Rows are points. Each copy is the shape, with its points in the same order, turned, moved and blurred by noise. Some copies are also mirrored. Which?

Shape (6 x 2)
[[ 1.64  1.64]
 [-0.94  1.90]
 [ 1.62 -0.85]
 [-0.06 -1.30]
 [ 0.34 -1.71]
 [-1.23  1.11]]
Copy 1 (6 x 2)
[[ 1.45 -1.11]
 [-0.80 -2.25]
 [ 0.36  1.26]
 [-1.45  1.02]
 [-1.13  1.56]
 [-1.46 -1.62]]
Copy 1 is: mirrored
Copy 2 (6 x 2)
[[-1.15  1.72]
 [ 1.18  1.14]
 [-1.86 -0.26]
 [-0.74 -1.60]
 [-1.60 -1.67]
 [ 1.51  0.14]]
Copy 2 is: mirrored

Shape (9 x 3)
[[ 0.82 -2.22  2.27]
 [ 1.65 -0.44  0.42]
 [-0.66 -1.55  1.11]
 [ 0.27 -1.07  0.95]
 [ 0.77 -0.60  1.66]
 [ 0.79 -1.62 -0.28]
 [-0.73 -1.69  1.35]
 [-1.62  0.49 -1.02]
 [ 1.40  0.15 -2.26]]
Copy 1 (9 x 3)
[[-1.30 -0.27 -3.39]
 [ 0.85 -0.34 -2.26]
 [-1.73 -0.53 -1.44]
 [-0.80 -0.47 -2.02]
 [-0.26  0.34 -2.33]
 [ 0.01 -1.74 -1.72]
 [-1.82 -0.42 -1.59]
 [-0.38 -0.90  1.05]
 [ 2.30 -2.34 -0.36]]
Copy 1 is: mirrored
Copy 2 (9 x 3)
[[-0.03 -2.86  1.28]
 [ 1.04 -1.03  0.79]
 [-1.07 -2.01  0.10]
 [-0.25 -1.61  0.42]
 [ 0.04 -1.54  1.56]
 [ 0.70 -1.69 -0.46]
 [-1.27 -2.23  0.11]
 [-1.27  0.83 -1.45]
 [ 1.82  0.72 -1.18]]
Copy 2 is: only turned
Copy 3 (9 x 3)
[[ 0.49 -2.87  1.85]
 [ 1.25 -0.29  1.01]
 [-0.52 -2.10  0.36]
 [ 0.24 -1.36  0.71]
 [ 0.18 -1.27  1.59]
 [ 1.24 -1.37 -0.17]
 [-0.69 -2.24  0.31]
 [-1.27  0.42 -1.41]
 [ 1.64  1.20 -1.25]]
Copy 3 is: only turned

Shape (8 x 4)
[[-0.66  2.25  1.10 -0.51]
 [ 1.24 -1.52 -1.75 -0.07]
 [ 1.18  0.00 -2.02  1.07]
 [ 0.25  0.93 -0.46  1.63]
 [ 0.58  0.68 -1.63 -1.01]
 [ 0.97 -0.49 -0.54 -0.22]
 [-0.16  3.36  1.71  0.05]
 [-1.81  1.22 -0.09  1.33]]
Copy 1 (8 x 4)
[[-1.81  2.66 -0.30 -1.09]
 [ 1.45 -1.18 -0.08  0.01]
 [ 1.48  0.18 -1.38  0.73]
 [-0.23  1.43 -1.07  1.21]
 [ 0.79  0.54 -1.06 -1.47]
 [ 0.55  0.16  0.24 -0.23]
 [-1.74  4.05 -0.34 -0.64]
 [-2.25  1.14 -1.69  0.66]]
Copy 1 is: only turned
Copy 2 (8 x 4)
[[-0.44  1.33  1.09  0.24]
 [ 0.78 -1.03 -2.88 -1.68]
 [ 1.27  0.22 -2.98 -0.52]
 [ 1.33  0.17 -1.44  0.86]
 [-0.24  0.69 -1.48 -1.81]
 [ 1.15 -0.50 -1.08 -1.30]
 [ 0.58  2.12  1.63  0.76]
 [-0.85  0.29 -1.20  2.12]]
Copy 2 is: only turned
Copy 3 (8 x 4)
[[-0.31  2.58 -0.58 -1.61]
 [ 1.49 -1.47 -1.26  1.01]
 [ 0.78  0.15 -1.38  2.11]
 [-0.24  1.45 -0.35  1.23]
 [ 0.81  0.52 -2.39  0.15]
 [ 1.17 -0.11 -0.80  0.15]
 [-0.18  4.03 -0.31 -1.31]
 [-1.88  1.39 -0.30  0.17]]
Copy 3 is: only turned
Copy 4 (8 x 4)
[[ 0.24  2.22  1.38 -1.49]
 [ 0.83 -0.70 -1.60  1.39]
 [ 1.15  0.98 -1.02  2.09]
 [ 0.81  1.63  0.85  1.29]
 [ 0.61  1.19 -1.59 -0.10]
 [ 1.08 -0.04 -0.52  0.40]
 [ 1.16  2.91  2.23 -1.68]
 [-1.05  1.96  1.45  0.74]]
Copy 4 is: only turned

Shape (11 x 8)
[[ 2.16  0.38  0.26  0.09  0.50 -0.20 -1.00  1.94]
 [ 0.31 -1.81 -0.72 -0.14  1.42 -0.36 -2.77  2.51]
 [ 1.01 -1.08 -1.33 -1.28 -0.01  0.97 -0.18  0.53]
 [-1.09  1.26  0.38 -0.86 -0.50  0.78 -2.16  0.99]
 [ 1.00 -0.55  0.06  0.11 -2.40 -2.12  0.12  0.73]
 [ 1.11 -1.75  1.89  2.85 -2.15 -0.94 -0.60  0.64]
 [ 0.03 -0.03 -3.36  1.02 -0.97  2.05  0.58 -0.60]
 [-0.61  1.22  1.87  0.43  0.64 -0.56 -2.60 -2.68]
 [ 0.12  0.77  1.34 -3.16 -0.34 -1.63  0.04  1.41]
 [ 0.55 -1.05 -0.64  0.20 -0.15 -0.17 -0.10 -0.68]
 [ 0.00  0.89  0.17 -0.86 -2.07  0.56 -2.52  0.41]]
Copy 1 (11 x 8)
[[ 1.46  1.06  0.89 -0.58  1.33 -0.63 -1.20  1.49]
 [-0.91 -0.08  0.85 -2.26  2.44 -0.71 -1.53  2.44]
 [ 0.93 -0.22 -0.54 -2.48 -0.20  0.40  0.14  1.06]
 [-1.00  0.58  0.81 -0.29 -1.26  0.00 -2.49  1.22]
 [ 0.42  2.93  2.01 -1.57 -0.45 -0.23  0.54  0.72]
 [-0.29  2.31  3.15 -0.34  1.81  1.68  1.02 -0.32]
 [ 0.31  1.50 -3.11 -2.16 -0.34  1.98 -0.09 -0.71]
 [-1.67 -0.49  1.42  0.33 -0.49 -1.30 -1.54 -2.88]
 [ 0.77  0.65  1.95 -0.63 -2.33 -2.39 -0.25  2.55]
 [-0.04  0.53 -0.07 -1.58  0.06  0.19  0.69 -0.20]
 [-0.22  1.04  1.36 -1.49 -1.17  0.69 -2.44  0.12]]
Copy 1 is: mirrored
Copy 2 (11 x 8)
[[ 2.08  0.85 -0.14  1.70 -0.30  0.05 -0.74  1.30]
 [-0.01 -1.16  0.05  1.11  0.93 -0.38 -2.90  1.60]
 [ 1.12 -0.67 -0.36 -0.45 -0.04  1.89 -0.40  0.32]
 [-0.99  2.46  0.05 -0.41 -1.02  0.32 -1.32  0.62]
 [ 1.09 -0.49 -1.52  0.55 -2.25 -1.27  0.75 -0.89]
 [ 0.49 -0.83  0.99  3.29 -2.71 -1.36  0.25 -1.16]
 [-0.49  0.10 -1.49  0.91 -0.34  3.93  0.24 -1.67]
 [ 0.33  2.64  1.99 -0.02  0.49 -1.22 -1.36 -2.73]
 [ 1.33  1.32 -0.86 -1.86 -0.89 -1.86  0.58  1.49]
 [ 0.91 -0.55  0.09  0.33  0.06  0.52  0.21 -1.16]
 [ 0.04  1.95 -0.08 -0.22 -2.29  0.16 -1.82 -0.43]]
Copy 2 is: only turned

Shape (14 x 9)
[[ 0.12 -0.93  2.57  0.04 -1.28  1.98  2.41  1.57  2.52]
 [ 1.77 -0.62 -0.60  0.91  1.11 -0.37  0.84  0.43  0.26]
 [ 0.61 -1.42  2.78 -1.27 -1.21  2.86  1.06  1.02  0.52]
 [-1.76  0.64 -0.96 -0.92 -0.45 -1.35  0.00 -1.95  1.62]
 [ 0.67  0.48 -0.53  1.86  0.51 -1.51 -0.63  1.40  0.74]
 [-0.31  0.86 -0.71 -1.75 -1.44 -1.58 -0.40 -2.34  1.38]
 [-1.31 -0.67  0.52 -1.16 -0.48 -1.66  1.11 -0.62 -0.98]
 [ 2.12  1.15 -0.09  1.33  2.14 -0.48  1.40  1.37  1.06]
 [-0.55  0.05  2.91 -0.15  0.34  2.07  1.67  0.33 -0.41]
 [ 1.10  1.23 -1.90  1.22 -0.07  0.42  1.64  1.75  0.36]
 [ 0.66  1.13 -0.72 -0.70  0.84 -0.62  0.68  2.60  1.03]
 [-0.09 -0.14  3.78  0.12 -1.36  2.97  0.51  0.39  0.15]
 [-1.33 -0.40 -1.02 -0.97  0.84 -0.41 -0.66 -1.09  0.71]
 [-0.16 -0.41 -0.80  1.03  1.19 -0.38  0.70  0.55 -0.03]]
Copy 1 (14 x 9)
[[ 1.59 -0.68  3.21 -1.32 -0.84  2.37  1.60  1.24  1.74]
 [ 1.69 -0.66 -0.05  0.95  1.48  0.27 -0.71  0.34 -0.32]
 [ 1.12 -0.81  2.24 -2.75  0.21  3.47  1.00  0.26  0.41]
 [-2.23 -0.01 -0.49 -0.61 -0.87 -1.31 -0.42 -1.33  1.22]
 [ 0.59 -0.75  0.21  1.56 -0.31 -0.41 -1.71  1.10 -0.59]
 [-0.95 -0.45 -0.66 -1.82 -1.24 -1.83 -1.14 -1.96  1.04]
 [-0.76 -0.25  1.37 -1.57  0.19 -1.56  0.70 -0.71 -1.35]
 [ 2.16  0.98  0.27  1.30  0.92 -0.11 -1.51  1.84  0.31]
 [ 0.06  1.15  2.74 -1.47  1.01  2.40  0.60  0.54 -0.40]
 [ 1.96  1.04 -1.13  1.39 -0.72  0.41  0.51  1.31 -0.71]
 [ 1.06  0.16 -0.34 -0.47 -0.66 -0.48 -0.65  3.07 -0.07]
 [ 0.12  0.22  3.33 -1.67 -0.41  3.89 -0.04 -0.04 -0.04]
 [-1.81 -0.57 -1.09 -0.73  0.89 -0.55 -0.22 -0.13  0.43]
 [ 0.01 -0.03 -0.12  0.59  0.96 -0.06 -0.04  0.94 -0.70]]
Copy 1 is: only turned
Copy 2 (14 x 9)
[[-2.29  0.37 -4.64  1.29 -0.59 -2.30  1.49  0.33  0.54]
 [ 0.22 -0.66 -0.56  0.11  1.24 -1.75  1.90  0.56  1.29]
 [-1.79 -0.68 -4.09  2.43 -0.26 -1.47  0.23 -0.42 -1.30]
 [-0.98  0.89 -1.28 -2.82  1.22 -0.29 -0.43 -1.97  1.65]
 [-0.42  0.26  0.06 -0.28  0.56 -1.30  0.38  1.90  2.71]
 [ 0.19  0.93 -1.10 -2.16  0.42 -1.04 -1.93 -2.49  0.84]
 [-1.82 -0.83 -0.04 -1.39  0.75 -1.71 -0.61 -1.42 -0.70]
 [ 0.31  0.88 -0.70  0.20  1.50 -2.28  2.29  2.17  1.41]
 [-3.06  0.93 -2.20  2.30  0.77 -1.52  1.19 -0.56 -0.79]
 [ 0.28  0.57 -1.12 -0.75 -0.42  0.15  2.24  2.31  0.78]
 [-0.12  0.61 -1.77 -1.10  1.34 -1.47  0.69  2.77  0.25]
 [-2.84  0.92 -2.85  3.39 -0.72 -0.86  0.02 -0.72 -0.27]
 [-0.92 -0.16 -0.85 -1.50  2.09  0.25 -0.09 -0.91  1.03]
 [-0.84 -0.62 -0.07 -0.40  1.59 -0.54  1.08  0.71  1.16]]
Copy 2 is: mirrored

Shape (16 x 11)
[[ 0.59 -0.36 -0.68 -0.01 -2.30 -2.53 -1.18 -1.32  0.38 -0.68  0.10]
 [ 2.23  1.32 -0.21 -0.87  0.51  1.69  3.09  0.99 -0.41 -0.90  0.98]
 [ 2.80  1.58 -0.56  1.15  0.00  0.73  2.66  3.24  0.75  1.09  0.16]
 [-1.04 -1.11 -1.32 -0.50 -1.65 -1.50 -0.39  0.38 -0.74 -0.36 -0.06]
 [-1.29 -0.48 -0.40 -0.24 -1.43 -1.07 -3.77  0.95 -1.03 -0.95  1.69]
 [ 1.17 -0.18  1.39 -0.05  0.13  1.98 -2.14 -0.30 -0.68  1.03  1.10]
 [ 0.87  0.84  0.21 -1.01 -0.60  3.49 -1.86 -0.26  1.00  0.90  0.42]
 [ 1.80  0.09 -1.30 -1.30  2.35  0.76  2.99  2.92  0.70  1.11 -0.86]
 [-0.23 -1.88 -0.68  1.40 -1.17  0.38 -2.11  0.65  0.72 -2.29  0.21]
 [-0.21 -0.78  0.19 -0.05 -0.83 -1.27 -1.94  0.11 -0.15 -0.46  1.24]
 [ 1.06  2.08  1.16  0.23  0.62  2.63 -1.58 -0.02  0.47  0.47 -0.99]
 [-1.11 -0.90 -0.80 -0.19 -1.58 -1.55 -1.57 -0.02  1.89 -0.51  2.34]
 [-0.04  2.09  0.97  0.67  1.41  1.26  2.20  0.87  0.77  0.22 -0.02]
 [ 0.37 -0.26  2.99 -0.70 -1.02  2.89 -0.77  1.02  0.37  0.95 -0.22]
 [-1.01 -1.01 -1.55  1.73 -1.41 -0.49 -0.43 -0.79 -0.48  0.51  1.26]
 [ 0.59 -1.52  0.25  0.67  0.02 -0.95 -1.53 -0.60  0.48 -0.36  1.14]]
Copy 1 (16 x 11)
[[ 1.52 -0.54 -1.27  1.41 -0.46  1.09 -1.43 -1.94  0.71 -0.48  1.04]
 [ 0.32 -1.41  1.71 -0.53  0.52 -0.58  3.25  2.21  0.26 -0.51  0.37]
 [ 1.17  0.69  1.43 -0.37  0.01 -0.55  1.49  4.07  2.15  1.07  0.24]
 [-0.72  0.64 -1.81  0.85 -0.65  0.88 -0.33 -0.83  0.17 -0.75  2.03]
 [-1.30  0.74 -0.65  2.93 -1.50  3.50 -0.92 -1.13 -1.01 -0.19  0.94]
 [ 0.85  1.49  1.65  0.61  0.23  2.54  1.23 -0.73 -2.06  0.57 -0.77]
 [ 0.32  1.48  2.20 -0.74 -1.43  2.22  2.08 -1.23 -0.58  0.42 -1.62]
 [-0.92  0.41 -0.01 -2.52  1.51  0.06  1.91  3.89  1.20 -0.23 -0.25]
 [-0.33  1.71  1.23  1.79 -0.92  1.85 -1.28 -0.74  0.23 -2.79  0.65]
 [-0.22  0.31 -0.23  1.84  0.16  2.31 -0.76 -1.03 -0.43 -0.16  0.82]
 [ 0.42  1.10  2.13 -0.33 -1.02  0.32  0.83 -0.02 -1.46  0.50 -2.81]
 [-0.86  0.21 -0.28  2.29  0.14  2.62 -0.63 -1.99  2.18 -0.19  0.91]
 [-0.87  0.24  1.78  0.32  1.05 -1.58  1.66  1.37  0.37  0.82 -1.34]
 [-0.34  1.86  3.59 -0.98 -0.32  1.05  0.63 -0.68 -1.67  1.29  0.32]
 [ 0.57  2.01 -1.07  2.66  0.08  0.67  0.87 -1.32  0.72 -0.71  1.05]
 [ 0.60  0.64  0.23  1.67  1.29  2.15 -0.78 -1.03 -0.14 -0.95  0.31]]
Copy 1 is: mirrored
Copy 2 (16 x 11)
[[-0.61  0.65 -0.17 -1.13 -1.50 -1.59 -1.40 -2.12 -1.17 -0.37  0.41]
 [ 2.99  1.03 -0.38 -1.05  0.30  0.22  2.22  1.74  1.72 -0.40  0.04]
 [ 1.30 -0.27  1.86 -0.46 -1.55 -1.01  3.28  2.53  2.26  1.13  0.94]
 [-1.37  0.27 -1.82 -0.88 -0.46 -1.29 -0.30 -0.47 -1.60  1.01  0.09]
 [-1.02  0.30 -2.53 -0.44 -2.53  0.87 -1.72  0.40 -2.05 -0.33  1.74]
 [ 1.54 -0.37  0.01  0.67 -2.40  2.70 -0.75  0.27 -0.72  0.63 -0.41]
 [ 0.95 -0.57 -0.40 -0.05 -2.53  3.76  1.38 -0.93  0.34 -0.77 -0.42]
 [ 0.17  0.96  1.32 -1.15  0.90  1.29  3.34  1.81  2.25  2.85  0.77]
 [-1.60 -1.25 -0.18 -1.76 -0.79  1.27 -1.06  0.17 -1.39 -1.38  0.89]
 [-0.29 -0.21 -0.86 -0.59 -1.56  0.30 -1.78 -0.30 -1.22  0.38  1.36]
 [ 0.60  0.35  0.56  0.89 -2.60  3.05  0.04  0.24  1.74 -0.73 -0.95]
 [-0.26 -1.87 -1.61 -0.65 -1.70 -0.14 -0.75 -1.80 -1.40 -0.04  2.33]
 [ 1.03 -0.90 -0.56  1.07 -0.28  0.85  0.92  1.26  3.10  0.46  0.11]
 [ 0.97 -1.86 -0.75 -0.63 -2.97  2.80  0.11  0.86  0.72  0.71 -1.88]
 [-0.83 -1.44 -0.40  1.00 -0.56 -0.93 -0.12 -0.85 -2.43 -0.60  0.71]
 [-0.01 -1.23  0.17 -0.79 -0.68  0.63 -1.51 -0.90 -1.70  0.29  0.68]]
Copy 2 is: mirrored

Shape (16 x 12)
[[ 1.27 -0.93 -0.28  1.30 -2.14  0.76  1.11 -2.94 -0.48  0.25 -1.52 -2.19]
 [-0.82 -0.24  1.85 -0.22  1.83  0.82  0.94  0.42 -0.33  1.08  0.72  1.04]
 [-0.50  0.32 -0.26  0.18  0.16  1.42  2.73  1.60  2.24  0.32  0.69 -0.81]
 [-2.17 -0.69  2.26 -2.02 -2.07  0.58  1.05 -0.04  0.13  0.98 -0.18  1.03]
 [ 1.31  0.48 -0.56 -0.97 -2.18  0.13  0.82 -2.70 -1.44  1.12  0.76 -2.98]
 [ 0.13  1.06  0.62 -1.75  0.45 -1.62 -2.01  0.00  0.18 -1.45 -1.09 -1.42]
 [ 0.61 -0.15 -0.41 -2.14  0.38 -1.86 -0.13 -0.46 -0.80 -2.00 -0.35  0.40]
 [ 1.48  0.54  0.41 -1.07 -2.13  2.36  1.63 -2.49 -1.97 -0.90 -0.76 -1.18]
 [-1.28  2.00  0.75 -0.03  0.46  1.07  0.89  0.72  0.58  0.89 -0.58  0.65]
 [ 0.55 -1.62  1.38 -2.73 -1.43  1.01 -1.40 -0.51 -1.93 -0.58 -1.27 -1.86]
 [-0.99  1.32 -2.27 -0.05  2.21 -0.59 -1.11  0.31  3.08 -0.79 -0.02  1.08]
 [ 1.40  1.48 -2.56  1.36  0.09 -1.69 -1.11  1.60  0.56 -0.76 -0.25  0.44]
 [ 1.29 -0.88 -0.81 -0.65 -2.11  1.93 -0.25 -1.92 -0.63  0.55  0.56 -1.35]
 [-0.71  1.50 -0.77  0.81  0.34 -0.95 -1.67  0.29 -0.16 -2.95  1.17 -0.19]
 [ 1.67  0.33  0.95 -0.68 -0.09 -1.66 -1.92 -0.29  1.71 -1.78  0.34 -0.16]
 [ 0.27 -1.35 -0.60  0.17 -2.06  0.94  1.41 -2.44 -1.75 -0.02 -0.44 -2.96]]
Copy 1 (16 x 12)
[[ 1.66  0.58 -0.42 -0.10 -2.65  0.63  0.65 -2.50  0.53  1.33 -1.57 -1.73]
 [ 0.04 -0.29  0.27 -0.28  1.39  1.42  0.64  0.09 -0.16  0.55  1.99  1.94]
 [-1.61  0.54  0.01  2.10 -0.61  0.83  1.75  0.72  1.42 -0.24  1.83 -0.22]
 [-1.89 -2.46  0.63 -1.88 -0.95  0.12  1.51 -0.65  0.57  0.76  0.73  1.67]
 [ 1.37  2.24  0.12 -1.53 -3.06 -0.90  2.34 -1.71 -0.54  1.68 -0.16 -0.75]
 [ 0.56  0.86  1.80 -2.42  0.44 -2.08 -0.95  0.66  0.19 -0.98  0.44 -1.24]
 [ 0.04  0.57 -0.28 -1.89  1.45 -2.34  0.45 -0.91 -0.63 -1.49  0.06 -0.54]
 [-0.32  1.77 -0.09 -2.06 -2.19  1.60  1.84 -2.57 -0.64 -0.14 -1.63 -0.60]
 [-0.72  0.14  1.44  0.58 -0.51  0.81  0.27  1.15  0.28 -0.56  0.65  1.99]
 [ 0.59 -0.73  0.24 -4.48 -1.12  0.48  0.96 -0.64 -0.73 -0.14  0.35 -1.96]
 [ 0.14  0.92  0.21  1.57  0.18 -2.08 -2.08  0.59  1.36 -2.82  2.46  1.00]
 [ 0.13  1.61 -1.11  1.51 -0.28 -2.50 -1.84  1.78 -1.10 -1.16  0.03 -0.62]
 [ 0.50  1.12 -1.38 -1.73 -3.16  0.42  0.71 -1.73 -0.42  0.50  0.81 -0.82]
 [-0.92  1.51  1.29  0.33  0.37 -1.97 -2.16 -0.59 -2.00 -1.11  1.51 -0.90]
 [-0.71  1.58 -0.03 -1.77  0.85 -2.17 -2.06 -0.14  1.15  0.28  0.84 -1.17]
 [ 1.39  0.33  0.10 -0.63 -2.59  0.40  2.11 -2.74 -0.86  1.01 -0.38 -2.04]]
Copy 1 is: mirrored
Copy 2 (16 x 12)
[[-1.94 -2.76 -1.09  0.46 -1.96 -0.46  0.34 -0.88  1.62 -0.99 -0.72 -2.46]
 [ 0.72  0.59  1.31  1.31  0.90 -0.25  0.88  1.21  0.06  1.58  0.98  0.66]
 [ 1.09  1.75  0.04 -0.27  1.40 -1.14  1.41  1.54  1.32 -0.44 -0.98 -2.40]
 [ 0.89 -0.57  1.91  1.58 -0.98 -1.23  0.44  1.40 -1.75  0.94 -2.40 -0.82]
 [-0.97 -1.94 -0.01 -1.77 -2.91 -0.87  0.37 -0.60 -0.42 -2.11  0.81 -1.94]
 [ 1.22 -0.31  0.06 -0.88 -0.40  1.10 -2.50 -0.47  0.06 -1.82 -1.16  1.63]
 [ 0.53 -1.00 -1.05 -0.71  0.91 -0.89 -0.51 -0.74 -1.12 -1.57 -0.87  2.26]
 [-1.09 -2.94 -0.42 -0.23 -2.17  0.54  2.81  0.64 -0.10 -1.82 -0.66 -0.48]
 [-0.22  1.82  0.06  0.15 -0.67  0.60  0.59  1.36  0.29  0.79 -1.09  0.22]
 [ 1.23 -3.69  0.26  0.58 -1.43  1.24 -1.13  1.09 -1.41 -2.10 -0.63  0.19]
 [ 1.15  3.13 -1.46 -1.43  2.05  0.86 -0.86 -1.80  1.03  1.01 -1.13  0.41]
 [ 0.04  2.62 -3.51  0.05  0.35 -0.66 -1.29 -0.91  0.47 -1.77 -0.21  0.48]
 [ 0.70 -1.93 -1.12 -0.22 -2.05  0.33  1.41 -1.00 -0.77 -1.24  0.30 -2.21]
 [-0.17  1.72 -0.25  0.57  1.19  1.27 -0.78 -2.08 -0.45 -2.62 -0.57  0.99]
 [ 2.56  0.21 -0.23  0.56 -0.63 -0.09 -1.23 -2.03  1.04 -2.07 -0.83  1.53]
 [-1.80 -3.14 -0.57 -0.33 -1.26 -0.23  0.37 -0.26 -0.16 -1.88 -0.14 -2.48]]
Copy 2 is: mirrored
